Every row gives one point. To make a cloud, some directions were put in groups of two or more. Within a group, all points are equally far from the middle, so they leave a hole (a ring in 2 directions, a hollow ball in 3). The other directions are filled evenly. Then the cloud was stretched, turned, moved and blurred a little. How many holes are there, and how many directions does each take, smallest first?

Cloud (13 x 2):
[[ 1.3  5.0]
 [-1.3 -2.4]
 [ 1.7  4.6]
 [-3.8  2.9]
 [ 2.0  3.2]
 [ 0.6  4.0]
 [-0.4  2.9]
 [-0.3  4.5]
 [ 0.6  4.4]
 [-0.9  0.0]
 [-1.4  4.3]
 [-3.6  1.1]
 [ 1.4  0.4]]
Holes: 0

Cloud, 21 rows:
[[-0.4  0.2  5.2]
 [-3.0  2.4  2.3]
 [ 2.9  3.0 -1.8]
 [ 3.8 -1.6  3.7]
 [ 1.6  4.5 -0.5]
 [-3.3 -0.8  2.6]
 [ 2.5 -1.6  4.7]
 [-1.5  3.0 -1.9]
 [ 1.8 -4.0  1.0]
 [-0.2 -3.9  1.2]
 [-1.7 -3.1 -0.3]
 [ 1.6  1.9  4.9]
 [ 5.2  1.2  1.3]
 [ 2.2  1.3 -3.1]
 [ 4.1 -2.7  1.9]
 [ 3.6 -2.0  3.6]
 [ 1.3 -3.2  3.7]
 [ 4.9  2.0  1.2]
 [ 0.8  4.8  0.4]
 [ 0.6 -4.0  0.7]
 [ 0.0 -4.0  0.3]]
Holes: 1 (3)

Cloud:
[[ 6.2 -0.4 -1.2 -1.1]
 [ 2.1  0.6  1.2  0.7]
 [ 2.0 -5.9  0.8 -1.8]
 [ 2.5 -0.7 -0.6 -3.1]
 [ 0.2  5.1 -3.4 -2.1]
 [-2.1  4.7 -1.0 -0.3]
 [ 1.3 -0.4  2.5 -4.3]
 [ 0.6  3.6  2.5 -1.6]
 [ 1.0  4.2  4.6 -2.7]
 [-0.1  1.6 -1.8 -4.3]
 [ 0.1  2.0 -3.9 -0.5]
 [-0.3  0.4 -5.2  3.5]
 [-2.8  0.7 -0.9  2.6]
 [ 2.3  0.6  1.0  1.6]
 [-1.5 -0.5 -1.6 -1.9]
 [ 1.0  3.1  4.0 -1.1]
 [ 2.7 -0.9  2.5 -2.9]
 [-2.3  5.4 -1.8  1.9]
 [ 0.6 -4.3 -0.2 -6.7]
 [-0.8 -1.6 -8.0  2.3]
 [ 0.8  1.7  3.6 -1.1]
 [-1.4 -1.3 -4.0  0.4]
 [ 0.6  0.4 -1.9 -5.3]
 [-4.8  3.7  1.6 -2.1]
 [ 1.6  3.6  3.8  1.6]
 [-2.8  3.2  2.2 -1.0]
 [-2.0 -0.6  3.7 -3.8]
 [ 0.7  3.8  1.4  0.2]
 [-3.3  4.0 -2.3  3.6]]
Holes: 0

Cloud, 28 rows:
[[ 0.1  5.0 -0.3 -2.1]
 [-1.9 -3.6 -5.2  0.3]
 [-6.1 -0.5 -2.2  1.4]
 [ 0.1 -1.3 -3.3  3.3]
 [ 0.1 -3.6 -2.8 -3.4]
 [ 1.7  0.3  3.3  0.0]
 [-3.2  4.1 -1.7  2.3]
 [-4.8 -5.1  0.0  0.9]
 [-5.0 -4.4  0.9 -0.9]
 [-3.7 -1.8 -5.4 -0.8]
 [ 2.3  0.8 -0.3  2.6]
 [ 3.6  2.2 -1.1 -0.3]
 [-1.3  5.5  0.3  0.5]
 [-0.2  2.4  3.2  1.5]
 [-0.3  4.4 -3.6  1.5]
 [-2.7  2.2 -4.8  1.8]
 [-0.5 -5.5  0.3 -2.1]
 [ 3.2  2.9 -1.5 -1.4]
 [-1.1  3.8  2.6  1.0]
 [-4.1 -1.3  1.1 -3.2]
 [-1.3  2.5  0.1 -3.9]
 [ 1.9  3.8 -1.5 -2.5]
 [-2.2  0.1  0.8  4.1]
 [-3.3  3.4 -3.2  2.1]
 [ 1.7  0.6  0.6  3.0]
 [-1.9 -3.3 -5.3  0.4]
 [-1.0 -4.4 -3.7 -2.4]
 [-1.5 -0.7  0.3  4.2]]
Holes: 2 (2, 2)
